Each row is a point. A path goes straight from each point to the next, and from the last back to the first. The post is the endless flat space through its rows: a point in 2 columns, a line in 3, a plane in 4, and so on, so that a path can go around it. How many times does the path go around the post? Going back the other way cancels.
(in the rows, 128 means zero)

Post:
[[125, 123]]
Path:
[[147, 164],
[153, 122],
[144, 94],
[80, 94],
[93, 128],
[107, 188],
[148, 156],
[189, 118],
[132, 70],
[103, 101],
[48, 140],
[114, 151],
[153, 139],
[208, 147]]
Times around: 2

Post:
[[115, 133, 143, 97, 148, 127, 118, 207],
[129, 139, 159, 164, 111, 187, 154, 83],
[125, 150, 152, 122, 101, 148, 128, 40],
[90, 118, 161, 94, 150, 221, 165, 54],
[113, 176, 136, 153, 152, 131, 86, 159],
[88, 138, 149, 128, 109, 144, 72, 167],
[102, 137, 72, 116, 126, 125, 76, 206]]
Path:
[[68, 119, 148, 93, 126, 150, 120, 130],
[90, 100, 150, 118, 143, 127, 122, 100],
[113, 147, 156, 134, 123, 153, 84, 79],
[149, 161, 142, 137, 123, 192, 102, 137],
[111, 185, 195, 126, 111, 126, 76, 129],
[57, 182, 191, 147, 161, 160, 96, 173],
[66, 112, 82, 118, 117, 131, 77, 180],
[156, 159, 166, 150, 119, 93, 100, 83],
[160, 110, 143, 169, 88, 178, 92, 104],
[115, 186, 191, 76, 174, 153, 73, 188],
[142, 131, 95, 83, 141, 162, 120, 150],
[137, 128, 135, 122, 111, 165, 82, 145],
[131, 153, 171, 107, 82, 204, 100, 107],
[100, 191, 130, 157, 88, 113, 62, 121]]
Times around: 2

Post:
[[182, 161, 197, 139, 142, 105, 99, 148, 77, 151, 165, 119, 142, 116, 113, 126, 151, 77],
[172, 106, 116, 152, 132, 142, 85, 95, 78, 121, 142, 150, 62, 135, 67, 117, 164, 146],
[161, 122, 93, 92, 174, 124, 94, 120, 113, 147, 123, 116, 109, 126, 146, 141, 160, 197],
[159, 112, 146, 152, 158, 119, 162, 182, 167, 94, 173, 149, 128, 138, 142, 101, 177, 103],
[71, 138, 79, 94, 83, 137, 112, 156, 118, 168, 94, 85, 176, 147, 146, 115, 93, 128],
[191, 145, 109, 85, 160, 84, 65, 105, 171, 114, 133, 126, 99, 84, 206, 106, 78, 114],
[132, 77, 134, 157, 153, 82, 138, 189, 166, 203, 106, 70, 106, 114, 150, 129, 68, 122],
[136, 130, 147, 105, 115, 171, 130, 98, 143, 125, 165, 102, 117, 152, 137, 95, 181, 128],
[122, 120, 139, 160, 139, 126, 91, 131, 103, 144, 132, 95, 132, 190, 146, 130, 132, 58],
[71, 117, 143, 147, 132, 63, 135, 90, 81, 137, 148, 152, 72, 188, 184, 110, 144, 155],
[101, 88, 132, 102, 113, 109, 127, 185, 149, 185, 115, 126, 93, 165, 92, 177, 147, 58],
[175, 125, 139, 108, 128, 71, 134, 121, 179, 130, 104, 49, 185, 117, 198, 141, 131, 132],
[93, 116, 107, 186, 153, 110, 157, 116, 126, 222, 102, 85, 125, 93, 103, 144, 99, 114],
[208, 157, 106, 93, 89, 117, 134, 144, 85, 229, 132, 161, 123, 105, 173, 168, 84, 131],
[140, 110, 180, 133, 164, 134, 117, 58, 51, 129, 125, 132, 157, 166, 142, 97, 129, 151],
[105, 125, 142, 121, 97, 168, 83, 155, 187, 104, 36, 90, 75, 170, 180, 107, 155, 86],
[78, 124, 126, 159, 127, 151, 215, 153, 94, 124, 139, 75, 116, 149, 151, 141, 103, 117]]
Path:
[[157, 131, 158, 140, 169, 111, 151, 180, 109, 182, 157, 126, 47, 120, 124, 90, 51, 120],
[141, 160, 171, 143, 143, 108, 118, 61, 137, 159, 111, 127, 154, 130, 126, 92, 196, 211],
[67, 98, 131, 138, 171, 113, 121, 144, 90, 197, 69, 113, 129, 190, 169, 147, 78, 167],
[98, 133, 140, 127, 129, 106, 162, 170, 136, 175, 158, 137, 174, 111, 171, 140, 129, 195],
[123, 48, 179, 161, 114, 160, 157, 144, 126, 167, 148, 129, 56, 122, 108, 93, 130, 54],
[97, 118, 124, 131, 162, 169, 115, 120, 76, 162, 105, 114, 113, 163, 103, 116, 189, 95],
[107, 170, 114, 72, 182, 38, 102, 138, 173, 147, 124, 126, 115, 154, 164, 173, 153, 58],
[138, 132, 151, 134, 179, 80, 166, 137, 114, 102, 99, 72, 16, 115, 136, 217, 150, 197],
[71, 155, 131, 111, 84, 128, 145, 172, 145, 167, 105, 115, 132, 155, 200, 132, 166, 143],
[132, 99, 123, 199, 228, 103, 103, 111, 82, 103, 132, 110, 128, 122, 125, 138, 86, 116],
[149, 125, 136, 146, 86, 140, 135, 163, 109, 114, 126, 108, 81, 142, 186, 111, 166, 109],
[65, 143, 80, 153, 110, 117, 141, 143, 110, 133, 182, 96, 115, 171, 124, 66, 202, 137],
[165, 109, 108, 197, 133, 89, 126, 183, 154, 166, 130, 110, 124, 103, 108, 78, 75, 109],
[129, 173, 136, 163, 111, 93, 63, 69, 113, 124, 144, 82, 116, 169, 135, 154, 158, 95],
[102, 169, 125, 106, 65, 186, 94, 132, 126, 181, 124, 60, 144, 158, 181, 166, 86, 60],
[138, 110, 112, 80, 99, 149, 93, 140, 167, 176, 101, 99, 113, 152, 172, 167, 183, 104],
[162, 184, 121, 87, 114, 111, 134, 139, 164, 103, 121, 115, 57, 56, 157, 146, 153, 55]]
Times around: 3
